Each row of a before or after table is a point. The points were changed in one or more steps. Then noise was added and the rows were shuffled. The steps act on columns, c1 being the first. Name the steps. A step turns or swaps two columns, mirrors them in a line or flattens them onto one, adds a multiple of one to another, or multiplies or shifts one. Angles are multiples of 10 degrees, from the lower column toward the higher: turns from -170 to 170, lines from 10 to 170 but not 90. Use the fewest steps. Two steps may share a column if one is a turn and the other turns, adds or multiplies; they go together, in the order done. Otherwise the lowest column goes first.
In the rows, 128 means zero.

Before:
[[165 156]
 [ 94 160]
 [129 150]
 [ 80 100]
 [177 125]
 [142 149]
 [152 158]
 [129 165]
 [ 80 121]
 [ 88 139]]
After (10 x 2):
[[ 80 126]
 [142 136]
 [ 81 119]
 [126 144]
 [128 137]
 [165 138]
 [176 127]
 [ 92 141]
 [152 139]
 [ 87 133]]
Steps: multiply c2 by 0.4

Before (9 x 6):
[[177 158 100 117 186 141]
 [137 136 104  90 149 143]
 [181 134  89 123 142 125]
 [ 91 148 177 162 111 141]
 [125 138 159 126 152 119]
 [185 136 111  91 161  99]
 [111 122 200 151 121 173]
 [165 142 138 102 125 132]
 [157 101 103 124 178 115]]
After (9 x 6):
[[ 93 112 147 160 132 107]
 [124 116 139 125 115 150]
 [185 141 115  90 120 171]
 [177 151 100 122 119 139]
 [156 130 125 122  96 171]
 [178 155 100 115  75 155]
 [111  93 175 149 105  91]
 [166 128 128 102 126 124]
 [138 143 110  90 100 129]]
Steps: flatten c2 and c3 onto the line at 130 degrees; turn c5 and c6 by 140 degrees

Before (13 x 9):
[[152 160 115 116  89  77 138 152 147]
 [159 108 131 171 165 139 120 162 175]
 [138  86 143 142 155 131 180 129 107]
 [202 128 109 164 145 158 129 146 150]
 [109 137  65 114  78 104 147 144 161]
 [102  81 119 133 135 100 171 113 116]
 [119 159  91 140 108  88 102 109 155]
 [ 72  99 156 102 141 137 160 129  93]
 [157 168 124 117  94 109 116 123 185]
 [197 136 119 146 184 144 150 176 118]
 [125 120 102  85 127  99 126 121 159]
 [118  76 113 119  95  99 137 135  84]
 [107 115 115 119 101  77 130 134 130]]
After (13 x 9):
[[107 112 115 159 101 166 131 135 128]
 [118  77 112 149  95 147 126 132 110]
 [120 161  91 138 109 170 111 107 152]
 [ 71  98 157 148 142 108 149 129  98]
 [137  86 141 114 155 135 169 131  96]
 [108 139  67 151  78 143 151 145 129]
 [154 168 123 146  93 139 128 123 155]
 [196 136 120 102 184 120 148 176 114]
 [123 122 103 179 128 131 133 119 140]
 [159 106 129  82 165 139 129 160 152]
 [101  78 119 138 136 156 163 113 102]
 [204 126 107  84 145 123 133 145 134]
 [151 159 116 165  88 165 140 152 130]]
Steps: turn c4 and c6 by 150 degrees; multiply c9 by 0.4; turn c7 and c9 by -30 degrees

Before (9 x 14):
[[108  88 168  83 120 157 141 121 123 123 153 159 125 110]
 [113 165 151 109 122 158 147 110 175  91 129 149 109 145]
 [ 98 132 166 119 151 162 107 148  97 118 108 114 104 149]
 [145 156 106  88 141 126  88 119 175 114 144 167 159 155]
 [138 103 148 116 154 127 142 166 143 157  91 115 123 165]
 [153  97  88  91 116 140 117 160 107  87 165 145 172 163]
 [150 119 103 119 112 186 163  98 108 152  94 161 161 125]
 [ 96 154 109 123 166 122  86 167 123  93 128 112 107 104]
 [ 82 134 121 117 166 126 140 118 116 119 162  90 113 128]]
After, 9 rows:
[[109 159 165  83 120 160 142 136 129 123 162  88 126 116]
 [139 115 148 115 156 126 138  89 142 160  49 104 115 163]
 [146 165 105  89 142 126  87 104  87 113 161 154 154 160]
 [ 99 119 166 118 150 162 107 133 168 113 122 131  99 145]
 [ 90 111 109 124 165 121  85 102 156  93 178 156 111 100]
 [151 144  88  93 114 141 118 116 164  84 227  97 163 172]
 [ 80  92 118 114 166 129 141 142 132 118 175 135 117 125]
 [113 150 151 108 124 158 148 114  81  90 184 163 107 141]
 [151 159 103 117 112 187 165 162 128 152  58 118 161 130]]
Steps: swap c2 and c12; turn c8 and c9 by 140 degrees; add -1.5 times c10 to c11; turn c13 and c14 by 10 degrees
